Each point is reached from the start by the listed moves, each made 0, 1 or 2 times, or once backwards (-1), plus a little noise. Say if it took an odd or an even number of moves. Then give how often each move was made.
In the rows, 128 means zero.

Moves:
(1): [124 118 143 128 116 106]
(2): [141 164 130 141 114 100]
(3): [115 155 158  99 154 148]
Start: [155 125 102 144  82 113]
Points:
[154 249 161 114 105 103] => even (0, 2, 2)
[137  68 130 130  71  99] => odd (2, -1, 0)
[179 196 106 169  53  59] => even (0, 2, 0)
[115 149 160  75 152 182] => odd (0, -1, 2)
[155 184 138 128  97 107] => even (0, 1, 1)

Moves:
(1): [146 119 132 114 118 103 114 120 130 108]
(2): [116 141 131 142 124 117 142 113 127 132]
(3): [120 114 135 118 131 134 133 111 150 130]
(4): [142 122 145 132 138 130 128 138 144 130]
(5): [138 119 139 130 148 128 137 106 122 146]
(6): [143 129 101 120 122 148 141 125 141 127]
(7): [124 122 135 120 132 125 143 128 123 123]
(8): [129 145 142 110 133 125 134 144 125 145]
(9): [131 117 103 137 133  94 141 131 138 142]
Start: [134 132 142 153 143 118 129 111 125 136]
Points:
[206  87 125 158 149   7 110 122 184 133] => odd (2, 0, 0, 2, 0, 0, -1, 0, 2)
[178 115 145 166 150  48  80 151 123 132] => odd (1, -1, -1, 1, 0, -1, -1, 0, 1)
[171 160  68 144  57 131  91  84 117  44] => odd (2, 1, -1, -1, -1, 2, -1, -1, -1)

Moves:
(1): [126 128 126 131 122 124 133 132 132 131 126 128 131 128 134 135 131 136
 123 123 125]
(2): [131 140 128 127 131 119 118 122 125 131 125 137 117 125 131 128 137 134
 132 121 136]
(3): [125 121 135 118 133 127 134 128 128 127 123 135 126 127 129 130 131 136
 131 135 122]
(4): [130 129 132 121 117 122 118 137 134 124 120 120 130 129 113 128 120 135
 137 126 116]
(5): [142 126 126 125 132 129 116 125 139 121 135 120 124 125 111 114 131 132
 108 133 118]
(6): [142 142 128 120 125 130 125 143 118 126 129 128 134 141 123 128 131 129
 114 125 140]
(7): [121 128 130 123 137 126 138 139 127 135 134 124 126 132 114 129 134 122
 133 122 129]
(8): [118 120 115 112 130 140 124 150 129 119 131 134 128 128 128 127 127 121
 130 129 128]
(9): [121 131 119 128 126 135 134 117 134 128 122 133 129 133 130 133 124 131
 137 131 127]
(10): [121 123 136 144 128 131 130 119 128 142 127 142 123 135 129 133 130 128
 125 124 144]
(11): [124 117 129 123 128 126 121 117 122 122 140 118 118 136 125 128 121 137
 131 133 127]
(12): [125 129 138 141 134 124 141 121 130 120 138 130 132 125 122 130 123 126
 119 127 137]
(13): [128 127 126 126 134 115 128 131 125 135 119 126 133 135 129 117 126 126
 131 127 147]
(14): [125 128 118 135 130 129 123 130 125 129 123 137 117 133 128 129 115 124
 127 132 122]
(15): [134 138 126 131 129 136 128 140 129 130 134 127 135 122 133 120 124 139
 130 136 133]
(16): [131 125 120 137 135 132 117 129 138 123 118 126 139 138 120 146 132 129
 139 135 120]
(17): [116 124 120 141 128 128 133 126 116 128 119 147 138 134 127 123 142 125
 134 125 118]
(18): [126 130 129 130 125 128 124 125 120 127 129 126 133 115 124 132 123 133
 121 130 126]
Start: [130 130 129 131 129 136 125 131 124 130 122 136 125 115 136 134 127 116
 131 123 105]
Points:
[117 147 104 130 101 140 113 121  87 100  86 167 135 125 100 145  94 175
 156 158   7] => even (0, 0, 2, 2, 0, 1, 0, -1, 2, -1, 1, 0, -1, 2, 1, 0, 2, 2)
[ 87 105  82 156 168 121 122 102 129 148  80 163 154 139 102 157 208 109
 170 112  76] => odd (1, 1, 0, -1, 1, -1, 2, 0, 1, 0, 0, -1, 1, -1, -1, 2, 2, 1)
[161 198 150  87 115 123 102 139 101 149 139 100  97 145 104 158 145 134
 164  89 138] => odd (-1, 2, -1, 1, -1, 2, 2, -1, 1, 0, 1, -1, -1, -1, 0, 0, -1, 0)
[138 144 125 159 152 123 108 146 162 146  80 134 169 151  20 152 127 130
 119 122 135] => odd (0, 0, 0, 2, 2, 1, 2, 0, 2, 2, -1, 1, 2, 0, 0, 2, 0, 2)

Moves:
(1): [130 121 131 118 124 113 126 142 124 126 130 134 137 124 123 139 133 138
 113 115 133 137 127 121]
(2): [110 135 118 135 122 121 105 113 126 123 126 128 136 133 132 119 125 125
 129 123 124 126 124 110]
(3): [130 121 132 129 131 138 122 131 126 132 126 117 132 127 130 125 129 126
 120 126 131 125 135 126]
(4): [128 113 134 126 122 125 128 127 129 133 135 135 117 137 132 127 123 118
 126 124 134 137 130 129]
(5): [130 133 135 134 152 136 127 143 141 113 128 130 131 127 125 134 116 140
 127 133 127 121 120 129]
(6): [127 137 125 125 117 132 134 124 129 131 131 131 131 124 126 127 130 132
 125 128 131 132 124 125]
(7): [130 132 141 138 127 128 133 134 113 132 127 119 130 139 123 122 133 122
 125 122 123 129 126 132]
(8): [121 122 125 119 126 137 134 137 134 138 125 140 130 128 127 137 114 122
 133 135 111 127 126 128]
(9): [136 131 140 126 130 123 131 126 128 135 131 133 134 123 138 124 134 136
 141 129 121 132 126 125]
(10): [123 128 134 138 132 119 124 128 122 131 120 123 137 125 141 138 129 127
 124 129 126 137 126 123]
(11): [118 143 145 115 124 124 123 126 134 123 145 138 129 114 137 126 133 115
 134 139 128 133 115 132]
(12): [127 131 133 125 136 131 126 111 122 130 127 133 126 137 125 136 124 125
 130 138 134 127 144 131]
(13): [138 123 123 138 133 133 122 132 128 122 130 126 136 133 123 140 135 128
 134 124 127 131 126 126]
(14): [134 118 123 139 140 124 119 125 115 127 128 127 132 136 135 106 108 143
 131 137 119 131 120 126]
(15): [132 128 130 125 131 124 137 134 129 129 126 142 135 126 152 139 117 128
 128 121 139 140 132 146]
(16): [126 130 130 130 126 129 133 114 122 127 138 131 121 118 131 136 126 136
 129 127 119 129 131 133]
(17): [136 128 134 135 119 135 118 141 129 141 130 132 125 130 124 135 136 133
 129 129 130 120 124 134]
(18): [106 115 125 130 136 128 123 118 132 116 130 144 133 122 136 117 127 137
 139 133 134 121 128 132]
(19): [121 130 124 121 122 130 130 124 126 121 124 121 115 129 122 128 120 140
 130 133 136 134 129 138]
(20): [129 128 134 110 115 138 130 130 134 109 124 127 128 127 134 123 132 116
 118 133 130 117 132 115]
(21): [123 127 124 120 130 130 132 129 125 136 132 130 129 127 126 141 132 126
 135 127 131 122 128 119]
(22): [124 126 123 126 126 127 130 127 129 131 127 135 123 138 133 129 131 142
 125 129 118 130 124 134]
(23): [125 134 126 132 127 126 129 135 121 131 128 130 131 125 138 130 132 127
 127 124 126 131 138 117]
(24): [135 138 136 133 125 123 129 123 140 131 145 121 139 126 126 124 130 144
 126 135 127 117 138 135]
Start: [132 124 129 137 140 127 119 145 127 132 140 140 130 124 127 125 140 141
 130 127 137 138 141 135]
Points:
[147  85 169  99  89 177 142 144 116 174 132 193 111 120 234 147 143  80
 109 140 124 162 198 124] => even (-1, -1, 2, 2, -1, 1, -1, 1, 1, 1, 0, 1, 0, 0, 1, 1, 1, 0, -1, 2, -1, 1, 2, -1)
[131 141 199 154 152 139  89 208 128 100 127 145 223 146 206 134 137 188
  95 133 133 119 191 145] => even (1, 1, 2, -1, 1, -1, 2, 1, 1, 1, 0, 1, 1, 0, 2, -1, 1, 1, 1, 2, -1, 1, 2, 2)
[122 116 160 131 181 153 101 136 147 129 178 175 147 135 195 192 124  81
 137 159 169 121 204 111] => odd (-1, 0, 1, 2, 1, -1, -1, 0, -1, 1, 1, 2, 1, 0, 1, 0, 0, 0, -1, 1, 2, 0, 2, 1)
[ 63 176 166 137 152 103 125  62  69  99 163 180 139  85 183  88  74 145
 150 144 144 203 103 204] => odd (0, 1, 0, -1, 0, 2, 2, 0, 0, 0, 2, 1, -1, 1, 2, 2, -1, 1, 1, -1, -1, -1, -1, -1)
[ 77 118 220 131 145 137  63 210 135 144 152 236 197 134 214 178 142 131
 143 129  81 158  45 104] => even (1, 2, 1, 1, 2, 1, 2, 2, 2, 2, 2, 0, 1, 0, 1, 0, 2, 1, -1, 1, 1, 2, -1, -1)
[ 80 110 129 249 201  71  50 114  37 109 157 149 168 163 155 166 128 171
 140  89 123 176 142  94] => even (1, 2, -1, 1, 1, -1, 2, -1, -1, 2, 0, 1, 2, 1, 0, 2, 0, 1, 0, -1, 1, 0, 2, 0)
[127 137 191  83 125  88  91 122 152  84 188 182 187 124 201  55  86 140
 116 180 127 154 140 121] => even (1, 1, 0, 1, 0, 0, 0, 1, 1, 0, 2, 1, 0, 2, 1, -1, -1, 0, 0, 2, -1, 0, 0, 2)

Moves:
(1): [122 137 141 123 122 139 125 123 150 131 133 127 118 135 133 119 115 118
 123 146 111 126 129 136 114 125 130]
(2): [125 127 134 135 133 130 133 131 119 117 121 124 140 122 139 129 128 140
 117 129 116 131 121 124 117 127 128]
(3): [132 129 122 139 124 121 124 127 128 121 117 129 134 126 122 142 136 123
 112 130 120 120 121 140 122 133 124]
(4): [134 145 115 124 122 144 122 122 116 113 118 135 119 130 144 128 131 137
 128 119 127 130 128 137 137 127 139]
(5): [126 129 138 132 125 123 132 116 132 131 134 129 115 136 140 123 127 122
 132 127 133 123 133 115 124 119 122]
(6): [116 132 108 118 115 126 126 124 129 124 138 118 131 137 121 110 108 121
 134 126 118 131 124 134 125 122 131]
(7): [127 125 138 137 128 124 134 138 128 134 132 121 123 120 138 118 111 135
 123 132 118 109 120 117 139 119 131]
(8): [125 136 133 135 136 135 120 114 130 128 129 123 116 136 138 137 137 135
 124 122 128 140 119 136 135 130 136]
(9): [125 128 133 124 131 122 125 128 130 139 132 133 140 121 132 124 134 127
 130 121 124 119 132 120 127 137 130]
(10): [126 132 130 109 134 125 131 123 127 132 125 121 115 132 133 130 127 123
 131 132 116 144 137 125 138 104 120]
(11): [137 128 129 104 122 125 129 128 118 117 144 145 124 128 116 122 128 114
 108 115 127 127 142 125 131 116 122]
(12): [122 133 134 130 117 134 149 144 127 119 125 122 135 118 118 105 127 129
 145 131 143 118 125 120 137 129 138]
(13): [121 126 134 124 125 109 137 125 115 119 122 126 123 120 131 138 115 118
 118 135 127 130 122 111 126 121 125]
(14): [146 124 122 134 126 139 123 125 114 140 134 139 124 137 124 148 137 129
 135 135 130 125 123 123 132 134 130]
(15): [137 120 134 128 119 115 130 119 119 100 119 138 125 120 130 120 143 134
 126 121 135 119 137 140 126 128 125]
(16): [146 121 132 131 133 127 155 119 119 134 124 134 141 111 117 141 138 135
 124 126 131 132 141 132 128 132 131]
(17): [146 121 139 134 111 131 126 134 136 137 113 125 135 124 120 132 132 146
 126 128 121 132 132 140 131 132 137]
(18): [145 130 122 124 110 126 135 111 128 121 121 121 124 129 119 125 121 132
 122 138 137 130 128 133 129 135 125]
(19): [118 127 131 128 140 126 140 124 119 114 117 126 114 138 127 138 145 131
 131 122 138 120 131 120 129 130 137]
(20): [144 123 129 130 131 134 121 130 142 122 124 116 123 140 128 125 139 117
 127 136 134 136 139 140 126 131 144]
(21): [133 141 128 148 136 121 119 122 116 131 120 125 118 131 145 125 139 144
 139 141 134 128 150 128 140 126 135]
(22): [126 122 123 123 125 125 121 118 132 134 138 145 135 128 130 139 139 131
 123 121 130 122 133 128 128 126 126]
(23): [122 123 138 126 117 144 115 127 106 128 120 116 143 118 138 115 122 132
 126 138 140 131 128 133 106 131 105]
(24): [120 130 129 125 136 121 125 120 125 124 115 132 120 137 138 124 122 120
 108 130 114 134 132 126 137 121 128]
Start: [142 131 124 108 127 127 123 142 128 130 127 127 116 123 127 133 119 131
 143 126 128 125 124 105 124 124 130]
Points:
[155 142 158 184 121 122  84 171 114  76  40 111 113 127 163 128 193 179
 114  76 115  79  94 144 168 171 214] => even (-1, 0, 2, 1, 0, 0, 1, 2, 2, -1, 0, 1, 0, 0, 1, -1, 2, -1, 1, 1, 0, -1, 0, 1)
[240 163 149 108  53 136 159  46  98 104  64  61  39 146 154  78 106 138
 160 222 132 131 228 154 130 107 184] => odd (2, -1, 0, 1, 1, 2, 1, 0, 1, 1, 0, 0, 1, 1, 1, 2, 1, 2, 1, 2, 2, -1, 1, 0)
[149  79 160  59  88  39 157  25  89  91 103 165  50 162 128 212 175  96
  92 114 117 106 132  64 126  72 104] => odd (0, 0, 1, -1, 2, 1, 0, 1, 1, 2, 0, 0, 2, 2, 2, 0, 1, 1, 2, 0, -1, 2, 0, 1)
[201 123 108 145 120 118 152 165  71 160  96 186 188  97 134 169 182 209
 156  94  83 100 160  76 180 137 205] => odd (-1, 2, 0, 1, 0, 1, 0, -1, 2, 0, 0, 1, 0, 2, 0, 1, 2, -1, 0, 0, 1, 1, -1, 1)
[249  76 153 114  65  85 181 153 123  95 126 167 144 142  70  96 193 132
 110  99 129  42 184  71 158 124 194] => odd (-1, 2, 1, -1, 2, 1, 1, -1, 2, 0, 2, 2, -1, 2, 1, 0, 2, 1, 1, 2, 0, 1, -1, 1)

Moves:
(1): [152 127 116 126 137 116 123 129 134 140 130 140 130 122 136 141 124 125
 131 123 123 138 118 121 130]
(2): [128 114 123 126 124 126 127 140 133 127 122 128 128 131 129 130 121 137
 125 132 121 127 131 119 124]
(3): [125 122 118 116 123 137 138 130 126 131 141 135 127 121 127 127 129 125
 117 131 130 123 126 125 127]
(4): [126 130 127 137 130 134 129 126 135 133 123 133 129 134 131 127 120 138
 120 130 126 131 126 128 119]
(5): [127 131 122 125 130 129 125 134 127 132 126 121 124 131 129 125 131 132
 130 131 138 135 121 126 127]
(6): [128 118 134 136 131 137 127 141 133 114 122 113 139 128 136 116 113 121
 143 132 119 141 136 137 126]
(7): [141 134 116 125 130 124 136 125 132 119 136 118 127 124 140 137 121 129
 136 123 130 133 121 119 123]
(8): [140 126 128 131 125 126 123 125 130 124 134 130 123 126 133 124 127 118
 129 135 135 128 130 116 127]
(9): [132 121 129 129 134 128 114 122 126 125 119 124 120 126 124 128 130 127
 131 126 135 136 126 133 126]
(10): [139 135 130 135 129 144 133 110 141 124 119 136 139 121 121 130 127 118
 126 125 147 119 116 120 151]
(11): [139 127 116 126 131 135 129 130 131 128 123 135 127 134 128 134 119 129
 139 134 125 125 138 124 126]
(12): [111 125 117 125 121 127 128 125 127 114 134 131 116 129  97 120 130 113
 142 135 127 132 126 119 130]
(13): [125 131 128 120 132 125 115 112 123 139 143 126 131 127 130 145 127 135
 124 124 136 128 116 127 138]
(14): [126 128 138 126 149 125 138 115 131 131 123 132 111 137 124 132 124 121
 111 120 148 135 120 121 133]
(15): [140 133 133 135 128 129 122 136 126 134 136 129 124 122 131 139 129 135
 120 131 124 123 125 126 135]
(16): [137 124 122 129 136 128 133 122 132 125 117 124 123 128 117 118 118 129
 145 134 124 115 139 118 126]
(17): [140 126 123 113 133 128 116 135 140 132 114 121 140 131 139 130 113 132
 117 142 115 121 129 115 134]
(18): [134 126 125 135 146 133 128 123 129 127 119 132 141 125 128 146 134 127
 123 139 128 126 126 127 133]
(19): [132 128 127 126 134 126 115 133 123 130 135 136 137 131 128 133 126 130
 123 116 126 129 120 123 115]
(20): [132 131 130 108 114 126 135 133 104 126 127 121 135 111 147 122 112 132
 128 134 121 112 114 131 132]
(21): [132 120 137 128 127 121 137 117 134 121 142 144 126 133 137 124 127 139
 130 133 122 128 127 133 129]
(22): [142 126 131 128 124 133 130 126 107 127 145 113 126 143 138 125 126 128
 127 137 124 132 116 130 110]
(23): [131 135 122 130 136 118 129 125 121 120 127 128 131 133 134 119 126 114
 115 130 136 122 133 131 133]
(24): [134 136 124 116 127 121 139 126 107 130 131 115 125 120 128 122 128 125
 119 128 120 137 134 121 121]
Start: [113 135 128 130 129 120 134 124 136 132 132 129 144 131 137 116 131 120
 128 133 121 129 126 130 130]
Points:
[150 116 166 167 162 163 139 139 146 108  70 130 202  70 190 152  82 100
 122 141 147  96 107 138 192] => odd (0, 1, 0, 0, -1, 2, 0, 1, 0, 1, 0, -1, 0, 1, 1, 0, -1, 2, 0, 2, -1, -1, 0, -1)
[175 100 103 157 139  79  70 135 130 120 243 173 173 151 188 135 156  79
 116 115 145 180  79 127 109] => even (2, 1, 1, -1, 1, 1, 0, 2, 0, 0, -1, 0, 1, -1, 0, -1, -1, 0, 2, -1, 1, 1, 2, -1)
[200 171  44 125 181  73 145  74 220 106 137 166 200 114 191 139 132  64
  99 191 136 171 102  61 188] => odd (2, -1, 0, 1, 2, 0, 2, 2, -1, 1, -1, 1, 0, -1, -1, -1, 2, 2, -1, -1, 2, -1, 2, 1)
[158  92  53  81 138 117 173 108 134 114 159 197 122 154 116  80 111  96
 169 249  97  79 115  68 108] => odd (1, -1, 2, 0, 2, -1, -1, 2, -1, -1, 1, 2, -1, 0, -1, 2, 1, 2, 0, 1, 2, 1, 0, -1)

Moves:
(1): [122 125 130 122 127 127 132 124 131 127 139 129 131 128 137 124 121 126
 117 134 125 127 123 131 134 129 131]
(2): [114 106 122 130 128 128 126 116 127 122 125 137 116 131 118 131 124 134
 111 131 136 125 128 128 140 129 136]
(3): [124 133 133 128 131 121 130 132 130 130 146 133 130 124 123 117 117 132
 144 123 125 119 137 117 130 133 143]
(4): [131 127 120 121 127 119 135 130 158 116 132 123 119 124 120 120 144 125
 132 126 129 121 136 126 145 123 126]
(5): [128 126 128 131 130 130 131 119 123 131 132 134 131 128 127 128 131 126
 127 133 131 121 123 133 128 128 121]
(6): [121 130 127 126 124 125 120 125 132 120 123 129 122 128 128 122 127 137
 129 132 128 134 121 128 128 125 128]
(7): [140 115 129 131 114 121 115 126 119 125 110 131 117 138 113 131 113 123
 134 133 124 132 121 134 123 150 141]
(8): [139 139 114 118 137 119 128 132 121 130 119 118 128 127 135 118 127 137
 136 126 129 135 143 117 121 134 124]
(9): [135 129 133 134 120 116 127 132 132 114 130 128 127 128 130 129 121 133
 118 131 128 127 132 129 122 129 123]
(10): [116 131 118 122 120 129 120 127 119 127 120 121 125 127 120 123 133 125
 129 123 130 139 135 127 127 126 130]
(11): [125 119 132 106 112 132 130 129 133 121 137 126 119 132 125 130 150 120
 122 135 125 138 136 119 135 127 123]
(12): [138 133 113 125 129 134 124 126 131 126 131 125 114 126 116 129 140 132
 130 126 133 125 117 117 123 123 132]
(13): [133 117 129 132 125 119 125 129 107 135 119 127 141 121 136 143 125 136
 119 116 129 119 141 124 143 123 127]
(14): [124 136 135 123 121 125 128 121 125 131 138 140 143 135 119 127 123 134
 123 134 132 138 126 129 131 123 133]
(15): [126 127 120 125 129 141 121 141 123 139 124 128 130 136 130 140 113 128
 133 131 112 126 117 128 122 123 131]
(16): [126 131 115 124 136 129 112 131 133 131 121 124 125 119 136 136 125 123
 125 124 118 136 129 128 129 125 127]
(17): [125 135 129 137 127 113 138 125 124 128 131 135 126 129 114 131 130 137
 125 130 131 133 127 133 125 124 145]
(18): [130 132 130 128 125 116 114 134 140 115 122 134 126 132 119 133 136 119
 117 132 120 131 128 119 124 135 145]
(19): [115 136 129 144 108 140 132 119 129 138 131 127 128 125 113 123 135 120
 133 136 129 121 122 127 127 129 114]
(20): [113 117 124 121 135 118 131 136 119 141 124 124 127 133 119 130 121 133
 124 125 122 136 139 124 132 136 113]
(21): [148 115 133 134 129 117 129 123 137 128 118 128 132 129 118 133 126 122
 122 141 139 124 128 141 118 133 120]
(22): [134 115 135 129 133 124 125 135 141 130 136 126 123 140 123 125 137 123
 134 127 116 131 128 130 130 130 139]
(23): [130 144 122 113 131 110 136 122 146 124 144 120 132 125 149 135 129 142
 122 128 119 133 132 127 126 140 136]
(24): [117 128 121 125 133 135 135 123 119 125 134 121 135 140 136 140 111 113
 122 131 127 145 114 127 123 127 132]
Start: [128 128 128 125 132 118 133 120 136 125 150 125 134 130 135 131 133 127
 139 125 139 111 142 123 132 113 134]
Points:
[118 145 161 111 108  59 149 111 182 113 193 141 123 140  95 120 138  98
 161 158 110 119 138 143 110 165 212] => even (1, -1, 2, 0, 1, 0, 1, -1, -1, 1, 1, -1, -1, -1, 0, 0, 2, 1, 0, 0, 1, 0, 1, 0)
[ 21  59 182  70 110 147 170 113 156 168 232 129 122 158 161 109 177 157
 123 143  93 119 159 115 201 119  83] => odd (1, 1, 0, -1, 0, 2, -1, -1, -1, -1, 2, -1, 0, 0, 0, -1, -1, -1, 1, 2, -1, 2, 1, -1)
[116  62  98 134  78 105  41 131  84 102  86 137  74 164  87 201 119 128
  68 121  89 128  88 101 148 133 249] => even (2, 1, -1, -1, -1, 1, 2, -1, 0, 1, 0, 2, 2, -1, 1, 0, 1, 2, 0, 0, -1, 1, 0, 0)

Moves:
(1): [129 126 130 126 119 139 119 129 127 122 121 129 125 129 126 124 129 119
 122 134 129 126 135 125]
(2): [136 129 128 121 124 127 119 128 130 119 134 128 136 132 126 128 119 128
 138 121 132 124 130 128]
(3): [130 124 119 131 133 118 122 128 126 130 127 143 146 129 132 126 125 127
 132 134 125 135 117 125]
(4): [127 123 119 125 140 121 130 131 137 140 112 134 127 128 128 118 127 143
 122 135 113 131 141 142]
(5): [131 132 128 138 133 122 128 122 124 118 122 132 146 137 147 124 112 120
 132 118 121 116 127 132]
(6): [135 136 122 132 105 123 123 114 135 128 131 127 144 139 134 145 140 126
 124 130 112 138 131 138]
(7): [130 129 128 134 135 119 122 120 112 139 122 119 124 127 121 127 125 137
 118 137 124 141 140 128]
(8): [130 132 122 130 128 133 146 126 124 127 133 122 134 137 128 129 131 123
 131 119 134 132 130 136]
(9): [138 145 126 133 129 133 125 130 122 140 138 133 124 125 136 129 134 134
 116 144 133 126 119 123]
(10): [122 133 144 123 116 128 119 123 140 124 114 134 123 142 132 120 146 129
 124 133 144 127 130 119]
(11): [121 125 135 111 105 119 127 131 120 129 120 135 121 120 141 121 121 131
 137 125 115 131 135 146]
(12): [129 125 123 132 127 130 135 126 124 120 130 149 137 119 120 116 120 141
 122 118 129 116 117 135]
(13): [118 130 125 122 136 130 133 128 133 117 136 133 127 132 124 120 128 123
 130 129 134 118 126 137]
(14): [139 136 131 126 120 134 142 136 130 117 144 117 132 106 121 124 125 132
 133 138 127 127 132 137]
(15): [124 127 134 130 121 134 120 140 131 125 140 138 136 123 123 120 124 116
 121 119 123 137 122 134]
(16): [124 135 124 123 136 136 124 126 139 122 125 127 138 121 124 131 132 134
 132 121 133 125 129 138]
(17): [111 122 135 144 133 145 119 146 141 129 142 157 127 108 114 126 120 137
 126 137 146 109 131 116]
(18): [124 130 126 127 122 126 128 138 121 130 123 126 134 128 128 124 127 123
 127 126 122 126 126 122]
(19): [123 128 119 137 125 126 125 134 122 119 126 126 128 122 129 121 135 125
 136 114 134 123 137 123]
(20): [130 130 129 130 125 129 135 128 124 115 133 137 118 127 117 132 111 120
 132 123 138 135 130 127]
(21): [135 128 128 114 134 135 145 120 123 119 118 123 132 127 119 114 126 122
 144 113 112 132 131 131]
(22): [130 127 135 119 119 125 129 136 129 119 129 137 128 131 128 126 131 133
 118 128 118 132 147 128]
(23): [136 132 132 130 124 129 123 139 124 134 127 133 128 125 123 133 132 128
 125 135 126 128 130 138]
(24): [123 121 125 130 139 148 145 129 117 116 126 116 130 133 117 122 124 140
 144 126 122 137 130 139]
Start: [129 116 127 114 134 128 122 118 131 130 108 132 122 115 118 131 128 142
 138 136 120 133 127 131]
Points:
[ 97  82  95 190 172 118 104 117 125 141 108 249 152 122  58  97  72 196
 143 137 150 170 139 147] => odd (-1, 1, 2, 2, 0, 1, 2, 1, 0, 1, 0, 1, 0, -1, 1, -1, 2, -1, 1, 2, 0, -1, 0, 1)
[135 184 120 150 100 145  84  79 145 107 130 130 149 118 167 145 138 137
  73 195 108  99 140 163] => even (2, -1, -1, 0, 2, 2, 1, -1, 2, 0, 0, 0, 2, 1, 0, 1, 0, 0, 0, 0, -1, 0, -1, 0)
[136 162 102 154  87 149 146 170 139  57 163 172 238  73 140 112 121  93
 200  97 147  29 132 127] => odd (0, 1, 1, -1, 2, 1, -1, 2, 0, 0, 0, 0, 1, 2, -1, 0, 2, 2, 2, -1, 1, 0, 1, -1)
